Rows are points. The points of each table are mixes of a few directions, plus a little noise. Count the directions of each table, and those that both share. Where both have some left over, give the other angles between the two spaces (their principal angles), to ten degrees, smallest first.
In the rows, zero is written as 128.

First (4 x 2)
[[185 160]
 [163 147]
 [ 67  95]
 [ 94 109]]
Second (5 x 2)
[[ 94 190]
 [112 157]
 [118 145]
 [146  94]
 [169  52]]
Directions: first 1, second 1, shared 0; angles 90

First (9 x 6)
[[ 59 160  85 152  72 127]
 [143 126  96  92 121 133]
 [ 93 202 112 147 128 176]
 [153 154 160 134 174 159]
 [159 105 189 149 171 120]
 [200  79 199 122 194 115]
 [167 108 171 129 169 126]
 [111 109  64  91  74 107]
 [ 67 109  75 135  50  89]]
Second (9 x 6)
[[ 64 108 108 160  66  86]
 [206 143 150  81 203 171]
 [141 130 131 119 143 136]
 [174 157 150 111 182 169]
 [145 198 168 147 192 194]
 [101 121 118 146 100 111]
 [ 93 142 130 157 113 128]
 [138 104 117 111 119 113]
 [ 87  49  79 118  40  49]]
Directions: first 3, second 2, shared 2

First (9 x 9)
[[131 131 141 226  98 133 177 139 138]
 [ 87 121 105  52 135 159 111 118 107]
 [158  80 122 138 138 115 109 147 143]
 [200 176 161 147 118 125  81  98 166]
 [ 74  52  94 103 164  50 196 162  96]
 [ 27 157 103 118 140 204 142 188  47]
 [166 153 142  81 123 116  96  75 159]
 [150 140 151 205 131  89 156 155 129]
 [160 141 133  80 106 160  83  72 164]]
Second (9 x 9)
[[194  83 135 211  71 186 103 112 194]
 [136 122 128 138 122 133 124 126 136]
 [117 132 128 116 135 120 131 131 119]
 [119 134 129 119 137 120 131 131 121]
 [192  85 134 209  73 183 104 113 193]
 [ 82 159 122  69 168  86 145 139  80]
 [ 71 168 123  57 179  77 151 143  70]
 [179  92 136 196  82 175 105 116 182]
 [ 62 176 121  43 188  68 151 143  59]]
Directions: first 5, second 1, shared 1

First (10 x 14)
[[192  12  76 143  52 136 150 150 123 138 125 164 170 183]
 [ 60 219 183 126 236 127 141 128 137 117 151 128 142  92]
 [110 228 158  73 187 140  95 119 156 114 153 103 124  57]
 [140  50  80 173  70  99 156 160 129 153 105 166 142 173]
 [ 82 217 186  72 159 109 122 125 142 145  95 168 135  54]
 [174  35  46 184  69 107 143 170 141 137 132 137 146 180]
 [ 80 191 137 138 126  89 109 122 123 133  99  99  65  98]
 [186 113 114 111 137 181  99 104 124  89 183  58 117 147]
 [161  75 129 112 102 154 140 117 112 132 123 150 151 151]
 [ 98 141 168 142 140 136 134  91  92 126 113 111  87 146]]
Second (11 x 14)
[[136 112 196 153 107 156 189 219 170 161 157 195 199  50]
 [141 111 109 104 147 127 114  64  87  83 103 115 109 224]
 [159 181 114 111 169 114 128 188 206  82 164 175 177 116]
 [154 106 119 121 135 149 125  80 107 101 134 131 110 187]
 [ 47 100 151 116 174 113 130 107  49 127  74  34 161 173]
 [ 90  96 164 161  85 141 147 141 100 199 121 104 120  59]
 [ 60 101 155 140 103 111 134 127  73 183  78  75 124  96]
 [171 136  70 136 137 154  88  60 130 111 179 103  59 154]
 [156 151  66 107 146 116  83  66 125  85 131 112  75 193]
 [121 157 142 137 119 114 141 197 178 152 140 155 158  54]
 [169 157 118 121  86 108 128 160 182 128 130 208 117  99]]
Directions: first 5, second 5, shared 2; angles 30, 60, 90

First (11 x 20)
[[139 128 127 142 111 104  91 129 124 139 104 116 152 152 144 129 112 108
  136 114]
 [105  82 130  75 155 138 175  71  90 185 140 142  41  21 127 108 159 129
  106 211]
 [164 187 140 130 117 148 145 119 152  67 150 123 190 148 120 139 103 135
  138  68]
 [157 159 121 158 112 127  98 152 156  92 126 126 192 149 122 144 144 121
  162  61]
 [ 65 125 103 129 147 155 151 161 124 132 137 140 121 113 115 131 167 146
  143 122]
 [160 107 134 128 128 112 115 124 139 137 128 133 103 120 126 125 142 126
  121 153]
 [155 143 162  91 120 123 108 124  68 175 117 136 104 109 135 102  60 128
  115 157]
 [108 152 133 127 132 155 160 143 141  90 150 129 129 168 115 132 105 153
  111 124]
 [115 115 132 154 121 120 125 156 157 105 130 116 112 226 129 128  96 145
   94 149]
 [ 70 127  86 154 132 132 154 102 161  93 120 100 184 141 146 157 176 109
  147  81]
 [167  88 138 113 128  94  84 123  96 193 108 144  83  66 133 111 147 110
  136 168]]
Second (11 x 20)
[[128  90 103 104 107  81 133 111 155 146 166 122 153 100 141 119 136 147
  124 145]
 [128 201 178 177 175 226 117 160  74  90  38 140  71 180 100 149 115  83
  135  89]
 [121 138 124 111 110 118 132 167 142 123 178 137 160 152 116 116  93 175
  125 121]
 [138 155 163 182 180 199 114  88  78 114   7 123  51 122 129 157 170  35
  138 115]
 [127 111 114 113 113 102 131 130 144 135 162 126 149 121 132 119 123 151
  125 136]
 [133  83 103 110 112  80 131  92 150 151 154 118 144  90 148 122 149 132
  124 150]
 [127 168 153 151 150 176 123 151 101 107  88 135 101 157 111 137 118 109
  131 107]
 [120 138 123 110 110 117 134 172 142 122 180 136 162 154 115 116  92 177
  126 122]
 [128 103 109 107 108  92 133 121 148 141 165 125 152 113 137 120 127 149
  124 142]
 [133 127 136 143 143 142 125 103 116 128  89 124 104 115 134 137 150  95
  129 129]
 [130  89 102 101 102  73 135 114 158 148 179 122 161 102 143 116 131 157
  124 148]]
Directions: first 6, second 2, shared 1; angles 80

First (10 x 32)
[[107 172 139 134  90 145  93 121 137 118 178 162 125 139 156  93  97  96
  132 129 103 140 124  88 143 124 142 132 159 109 126 133]
 [ 92 199 150 150  79 155  89  97 132 122 209 172 154 145 180  70  77  90
  128 140  80 163 103  50 150 128 113 155 195  93 146 105]
 [166  53 107 111 186 100 178 150 117 140  44  76 117 110  78 188 181 176
  124 121 175  98 145 203 104 132 125 110  67 163 120 136]
 [110 166 136 128  90 142  91 131 141 115 169 162 112 138 148  99 101  94
  135 124 110 132 131 101 142 123 157 122 146 112 118 146]
 [106 175 140 134  88 145  91 122 138 117 180 165 124 139 157  92  95  93
  133 128 102 141 124  87 144 124 144 131 160 108 125 134]
 [153  75 115 123 177 108 174 131 114 143  69  84 139 115  97 169 165 170
  121 130 156 117 130 172 110 133 102 128  96 151 135 115]
 [134 113 126 134 151 122 153 115 116 139 112 107 152 124 124 139 139 150
  121 136 131 136 116 131 121 133  96 143 130 133 144 104]
 [107 170 140 140  98 144 104 111 132 123 176 155 141 138 158  94  98 104
  128 134 100 148 115  83 141 127 122 142 166 107 137 117]
 [151  79 116 123 173 110 170 131 115 141  74  88 138 116  99 166 162 167
  121 130 155 118 130 169 111 133 105 128  98 148 134 117]
 [156  79 110 101 150 109 138 170 135 122  69 109  78 117  85 170 164 141
  136 109 169  87 163 196 114 124 177  88  64 155  94 174]]
Second (10 x 32)
[[127 131 129 128 125 129 125 129 129 127 131 131 126 129 129 126 126 125
  129 127 127 128 129 126 129 127 131 127 129 127 127 130]
 [122 142 131 127 113 133 112 132 134 122 143 142 118 132 135 118 118 114
  131 125 122 127 131 119 133 125 143 123 133 123 122 138]
 [123 139 130 127 116 132 115 131 133 123 140 139 120 131 133 120 120 117
  131 126 124 127 131 121 132 126 140 124 132 124 123 136]
 [136 110 125 130 148 121 149 123 120 136 108 110 141 123 119 142 141 146
  123 132 135 129 123 139 121 131 108 134 122 135 136 115]
 [132 118 126 129 138 124 139 126 124 132 118 118 135 125 123 135 135 138
  126 130 132 128 126 134 124 130 118 131 125 132 132 121]
 [122 142 131 127 112 134 112 132 134 122 143 142 118 132 135 117 118 114
  132 125 122 127 132 119 133 125 143 123 133 123 121 138]
 [120 147 132 126 107 135 107 133 136 120 148 147 115 133 137 114 115 109
  133 124 120 127 133 116 135 125 148 122 134 121 119 142]
 [175  21 108 138 246  88 249 101  82 174  14  20 204 100  77 208 203 236
  101 151 171 133 101 193  89 147  13 165  92 168 177  51]
 [136 110 125 130 148 121 148 123 120 136 109 110 141 123 120 141 140 146
  123 132 135 129 124 139 122 131 109 134 122 135 136 115]
 [ 87 219 145 120  27 163  24 152 168  89 226 220  63 152 172  60  63  35
  151 108  91 124 151  72 162 111 226  97 159  94  86 194]]
Directions: first 2, second 1, shared 1

First (11 x 32)
[[103 123 113 130 144 165 128 192  73 119  90 138 120  97 144 105 183 139
  118  90 113  90 128 132 174 145 215 116 131 104  84 135]
 [127 155 140 126 108 140 121 129 123 104 135 123 133 146 146 144 134 132
  151 128 136 119 122 130 105 132 166 125 117 126 142 120]
 [150  97 144 175 160  90 140  48 223  91 200   7 140 166  89 111 105 166
  115 140 175  95 110 136  78  94  75 124 124 153 133  56]
 [150 131 114 122 159 127 131 172 105 164  96 183 115 120 102 100 130 124
  134 134 133 133 162 114 112 111 100 115 156 134 103 141]
 [ 84 107 181 100 100 155 123  84  94 108 174  98 226 150 176 159 169 104
  111 110 162 164  60 156 111 158 123 132 141 109 139  74]
 [ 91 107 100  83  79 119 130 104 112 165 116 160 124  84 146 168 107  83
  101 129  69 201 104 132 224 173 103 176 109 119 158 202]
 [147 159 106 128 127 111 130 125 165 108 138  90  91 147 102 128 113 147
  167 134 146 110 138 119 100 118 152 134 110 153 137 130]
 [135 148 158 131 104 134 117 121 116 129 127 173 144 142 157 149 112 116
  134 143 119 139 135 127 104 122 119 119 128 122 154 130]
 [152 146 135 147 141 133 123 160 119 139 102 176 112 130 128 114 119 135
  136 138 120 109 164 117 105 106 126 107 137 125 124 134]
 [111 104 110 137 123 131 130 135 118 137 108 135 109  92 140 128 127 124
   95 118  83 123 128 129 200 144 144 139 115 112 123 161]
 [160 133 104 130 163 104 136 138 156 148 123 126  99 135  77 101 110 138
  145 142 150 127 157 113  95 101  86 123 143 154 113 129]]
Second (10 x 32)
[[100  57  84  97 177 115 152 125 122 167 136  80 142  89  77  93 162 117
   89  99 145 161  97 137 185 145  76 152 157 136  74 125]
 [127 117 125 123 151 136 132 151 107 142 117 137 135 121 119 108 148 127
  120 119 139 124 131 128 128 127 125 120 146 124 103 121]
 [143 149 135 125 122 125 125 127 132 131 128 147 127 143 127 133 116 127
  144 139 136 134 139 122  98 119 119 123 130 136 140 129]
 [138 136 155 151 109 133 117 124 119 137 113 190 131 127 162 142 100 117
  111 146  93 128 149 127 131 120 114 116 122 110 153 145]
 [136 197 122  50  63 112 118 104 134 138 147 156 134 171 124 185  98  91
  208 157 162 213 114 116  64 144 102 160 119 165 188 158]
 [114 137 166 151  89 159 110 145  80 127  95 213 141 111 198 155 123 111
   99 131  66 122 141 133 165 139 161 114 118  86 152 153]
 [123 162 140 153  80 128 118  95 165  69 149  80 106 146 164 166 110 146
  147 134 105  93 117 133 136 137 199 134  78 125 173 130]
 [115  74 102 128 203 141 145 173  95 152 113 101 141  96  88  65 188 142
   95  90 155 104 123 131 151 126 124 115 170 124  48  97]
 [157 136 111 147 156  99 138 102 195 105 160  52  99 155  78 107 111 160
  154 137 167  99 136 122  81 102 116 125 121 159 125  98]
 [129 118 137 160 132 133 126 129 134 116 121 125 122 122 141 122 127 139
  107 129 108 101 137 131 145 123 145 120 122 115 126 126]]
Directions: first 6, second 5, shared 5

First (8 x 32)
[[ 90 123 124 139 150  89 114 152 141 169 116 126 123 109 128 117 126 115
  167 144 169 115 115 129  88 145 122  95 153 131 165  74]
 [132 115 108 142 145  86 122 118 169 139 130 135 152 150 142 175 144 142
  134  80 200 106 120 167 116 167 141  99 121 138 172 115]
 [177 133 104 110 100 117 129 135 119 135 127 112  87 107  94  78  96 138
  130 173  96 115 119  92 165  95 116 142 100  93  95 134]
 [112 123 134 142 152 133 115 141 124 137 122 120 139 121 110 146 127 108
  122 124 171 130 122 115 101 130 132 116 154 143 158  92]
 [108 135 148 120 124 148 131 140 103 131 125 125 112 108 125  93 119 115
  139 165  83 140 131 104 123 109 117 138 141 126 107 125]
 [ 93 131 157 133 142 165 130 129 109 115 128 133 149 130 137 144 140 112
  115 122 122 152 139 125 107 128 128 135 153 151 131 127]
 [116 133 148 117 114 155 148 104 127  95 140 152 144 156 174 145 153 144
  118 104  80 145 149 163 142 139 132 145 116 139 102 184]
 [195 129 102 113  96 132 138 106 131 100 140 124 116 142 113 128 117 155
   96 118 107 120 131 125 180 112 132 151  83 105  95 175]]
Second (9 x 32)
[[ 60 117 161 143 146 170 118 146 152 141 131 128 112 122 173 106 128 137
  164 135 100 130 118 160 102 156 114 123 126 135 123 126]
 [147 143 111 115 132 109 101 132 117 134 129 114 131 124 110 140 108 129
  111 143 147 111 116 110 159 134 140 133 101 115 131 119]
 [162  88 126 159 123 176 166 118 166 106 130 127 113 135 110 139 146 138
   89  64 155 147 140 132  81  97 125 133 143 143 133 143]
 [133 106 137 151 122 174 147 112 131 109 133 128 134 149 124 110 129 132
  158 125 105 136 127 154 148 129  94 135 156 131 110 147]
 [142 133 112 121 142 123  95 146 142 140 130 107 113 113 113 151 108 137
   82 118 170 111 113 105 124 132 155 132  82 119 142 113]
 [137 184 112  73 106   7 130 119  67 142 115 155 159 117 128 136 143  98
  135 175 113 127 150  92 148 116 156 113 140 121 137 114]
 [126 137 124 122 134 125 106 133 121 134 130 118 130 127 125 128 112 130
  132 146 130 116 116 125 153 142 128 131 111 119 126 123]
 [ 96 111 147 152 141 193 113 130 137 124 137 116 124 143 143 102 110 140
  176 148  98 121 107 164 161 159  91 135 132 125 108 138]
 [150 133 123 114 105  75 176 113 120 122 117 158 136 122 127 140 169 111
  104 100 133 153 165 109  76  87 149 116 161 143 141 130]]
Directions: first 4, second 4, shared 1; angles 60, 60, 90

First (11 x 32)
[[111 160  89 163 132 150 128 104 120 114 102 147 111 104 137 130 137 121
  123 135 122 136 166 143  98  96 170 131 132 106 141 150]
 [124 150  87 179 120 122 103  75 129 108 151 140  90 104 116  96 120  97
  141 116 136 132 179 153  88 104 158 120 132 148 144 147]
 [ 97 170  94 144 149 183 161 139 107 126  42 156 139 108 163 173 156 150
  100 159 106 140 149 129 112  87 184 144 132  54 138 152]
 [136 137  95 179 111 100  87  66 137 104 187 131  79 110 102  73 108  85
  154 103 144 128 178 155  90 117 141 114 132 181 141 140]
 [155  83 178  86 116  88 117 150 144 143 183 100 142 157 107 111 111 128
  142 111 141 117  82 113 163 175  67 120 122 174 111  98]
 [143 100 160  99 122 106 124 146 136 139 156 111 139 147 118 122 119 130
  135 120 135 121  97 117 152 156  91 124 124 151 117 110]
 [122 114 169  66 147 157 174 201 119 156  66 122 185 152 157 189 149 177
   99 155 110 127  67  96 175 144 108 145 123  72 111 112]
 [135 123 124 140 119 110 110 108 135 122 160 124 112 126 114 104 117 111
  141 115 137 125 139 136 120 132 122 121 129 157 130 128]
 [144  85 189  58 132 117 149 190 134 157 129 104 173 164 131 154 128 158
  120 133 126 118  57  97 182 171  72 132 121 126 105  97]
 [140 111 144 117 121 108 119 129 136 131 157 117 128 138 116 115 118 123
  136 119 136 124 115 125 138 146 105 123 126 153 123 117]
 [101 176  74 176 137 167 137 101 113 111  78 157 110  96 147 140 145 124
  116 143 117 140 179 146  89  80 191 135 134  86 146 159]]
Second (11 x 32)
[[125 126 140 129 152 103   7  82 158 182 126 108 124  46 166 157  79 192
   67 155 183  72 104 157 110 201 112 103 173  98 119 144]
 [124 130 144 122 142 103  32  96 158 190 121 112 127  70 141 154  89 184
   82 148 174  83 104 165 121 184 123 102 158 115 127 143]
 [124 133 115 116 119 154 160 138 120 127 124 138 142 153 140 116 147  87
  155 129  85 161 162 117 149 100 113 147 106 113 138 135]
 [130 126 121 135 126 136 158 136 116  97 134 132 126 142 131 119 139 111
  139 122 117 139 134 110 123 113 128 138 123 130 125 121]
 [125 143 156  98  98 107 159 161 152 209 104 134 138 188  29 133 145 134
  160 112 121 143 109 190 171  96 175 101  87 189 157 133]
 [131 118 108 149 145 145 127 114 108  66 144 127 122 101 187 121 124 115
  116 134 125 126 143  82 101 137 100 149 148  93 110 121]
 [130 126 112 133 123 151 185 144 106  80 134 138 130 157 139 110 152  87
  155 120  93 158 152  95 130  95 120 151 113 123 127 120]
 [132 118 111 151 143 140 136 118 107  60 145 127 118 108 174 120 127 119
  117 129 130 125 135  83  99 134 109 146 147 104 109 116]
 [129 122 111 141 136 146 143 123 110  79 140 131 126 121 168 118 133 107
  129 130 115 137 146  92 114 124 108 148 135 104 117 123]
 [134 125 145 141 126 100 143 138 128 114 131 124 112 138  81 132 126 158
  122 112 164 110  89 138 112 129 163 110 133 171 121 110]
 [123 144 145  94  99 123 158 156 148 205 104 138 146 184  55 128 148 116
  165 119 102 154 130 179 177  92 157 113  85 167 159 140]]
Directions: first 2, second 3, shared 0; angles 70, 80

First (8 x 32)
[[120 138 133 146 217 128 110 100 118 139 130 103 120 104 123 116 144  96
  113  90 132  97 160 142 115 115 102 156  65  70 171 117]
 [124 125 119  99 117 129 113 143 170 114 161 151 115 176 113 122 137 133
  132 140 134 148 120 136 122 165 146 117 105 165 109 146]
 [134 117 144 128 104 117 148 135 138 120  95 130 134 141 118 154 144 146
  112 144 111 107  87 130 139 129 155  97 143 144 120 131]
 [105 121 135 101  84 109  97 150 155 102 193 152 125 142 122 129 119 144
  134 157 129 164 114 144 107 150 121 143 159 173 103 169]
 [162 122 135 142  94 131 131 126 112 169  96 107 132 113 141 154 144 151
  138 105 112 115 112 145 147 122 168  83 157 152 130 143]
 [106 128 120 116 139 149 127 108 109 126 129 139 101 121 128 107 137 132
  142 135 145 152 122 101 123 114 107 136 129 142 128 128]
 [ 83 138 122 139 175 121 138 117 100  81 152 138 142  87 133  89  78  91
  114 152 151 137 171  90 102  94  39 216 128  53 138  90]
 [191 131 112 151  93 140 160 136 121 169  69 105 153 139 143 150 120 131
  137 100 112 104 138 135 167 137 184  75 137 124 124 101]]
Second (11 x 32)
[[125 123 131 129 122 128 125 127 133 123 131 121 118 126 133 125 132 126
  127 129 127 118 131 127 126 129 125 125 133 124 128 131]
 [128 128 129 127 130 129 130 130 128 130 127 129 131 129 127 128 126 127
  129 128 129 130 126 128 127 128 129 129 128 129 126 129]
 [145 147 118 120 171 131 148 136 103 155 122 167 187 149 110 143 100 141
  130 128 138 181 124 132 144 121 147 142  98 155 126 113]
 [122 119 132 131 109 126 119 125 140 116 130 111 103 118 137 121 141 121
  127 127 124 106 130 126 121 132 120 122 141 115 131 135]
 [109 104 139 137  75 125 101 115 160  95 135  80  55 104 151 110 164 111
  122 129 118  66 134 122 108 137 103 114 161  95 132 147]
 [122 120 134 133 110 126 119 124 138 116 131 111 101 121 136 122 142 121
  127 129 122 105 130 125 123 131 119 123 140 115 129 134]
 [153 158 112 115 197 134 163 144  86 172 120 189 224 159  99 152  82 149
  135 127 144 211 122 134 154 116 160 147  83 172 123 102]
 [151 159 112 117 195 134 159 144  88 169 119 186 220 157 100 150  85 148
  134 128 142 207 121 134 155 116 159 148  85 169 124 104]
 [ 97  89 148 144  43 122  84 108 180  74 140  51   7  89 164  99 186 101
  120 130 110  23 137 120  92 144  87 103 185  72 132 158]
 [117 115 136 134  98 126 114 123 148 110 131 102  88 116 141 118 149 119
  126 127 121  90 131 126 117 133 113 119 147 109 131 139]
 [140 144 120 122 160 131 145 137 106 149 124 160 175 143 111 140 105 139
  132 128 135 169 125 131 142 122 144 136 106 150 126 116]]
Directions: first 6, second 1, shared 0; angles 70

First (10 x 32)
[[107 145 180 117 150 134  91 139 136 112 124 120 129 156  99 103 118 134
  129 118 134 131 134 149 145 110 142 119 140 118 134 120]
 [124 132 136 126 132 128 121 130 128 126 126 127 128 134 123 123 126 129
  129 125 129 127 129 132 131 126 131 125 129 126 129 127]
 [125 130 139 127 132 129 122 131 129 127 127 127 127 135 121 124 126 130
  128 127 128 129 130 133 132 124 129 126 131 126 130 126]
 [ 86 163 230 105 169 142  52 151 145  99 119 111 130 185  69  79 107 140
  128 107 142 133 141 173 161  96 157 111 153 106 139 109]
 [150 108  73 141 105 120 170 114 119 142 132 138 127  97 162 154 138 122
  128 139 119 125 121 104 110 145 111 138 114 140 122 138]
 [113 141 163 120 143 132 101 136 134 117 125 122 129 148 107 109 120 134
  128 122 133 129 133 145 140 116 140 122 136 122 132 121]
 [160 101  52 144  96 120 183 110 114 150 134 141 126  84 174 165 142 119
  128 144 119 123 118  94 103 153 104 141 109 144 122 144]
 [131 123 118 130 123 126 136 126 129 130 126 130 128 122 134 133 130 127
  128 130 127 127 127 123 123 130 124 130 125 131 128 131]
 [178  85   7 155  77 112 216 102 108 164 136 147 125  60 199 188 153 113
  129 154 111 121 112  76  88 168  92 149  99 152 117 152]
 [107 146 180 117 149 134  89 141 137 113 123 121 129 158  97 103 116 132
  128 116 137 130 134 150 145 111 144 120 139 116 134 117]]
Second (9 x 32)
[[132 119 112 162 106 122 122 125 124 138 121 148 153 136 110 117 142 127
  137 150 130 141 113 136 140  86 109 116 142  91 113 124]
 [143 115 123 187 122 125  99 106 124 134 120 119 120 122 106 131 161 131
   87 164 124 139 118 129 145  81 128 127 133 103  79 135]
 [141 156 138 126 165 131 115 118 121  92 149  79  76 119 145 161 117 120
   82 125 130 127 135 117 135 129 137 171  93 183 116 113]
 [134 130 135 135 141 131 118 120 128 122 131 109 107 120 130 138 134 129
  101 131 126 125 133 123 130 131 139 137 119 143 114 131]
 [123 106 133 131 118 131 127 126 136 151 114 140 139 123 119 115 144 137
  128 131 122 123 132 128 123 141 142 105 145 108 121 148]
 [135 141 134 130 147 130 120 121 124 110 138 103 101 123 136 144 124 124
  103 127 129 126 131 123 132 128 133 150 111 154 120 122]
 [ 99  81 115 103  69 126 163 154 144 190  93 216 218 144 109  70 136 143
  221 116 124 125 123 145 107 154 118  52 188  46 167 154]
 [122 158 126  81 141 125 152 147 125 102 146 126 126 139 152 137  87 117
  162 100 138 126 131 129 122 150 112 151 109 163 173 103]
 [125 145 136  96 147 131 138 136 128 111 139 112 111 128 146 140 107 125
  132 108 130 120 136 122 121 155 133 145 113 163 149 119]]
Directions: first 1, second 3, shared 0; angles 90
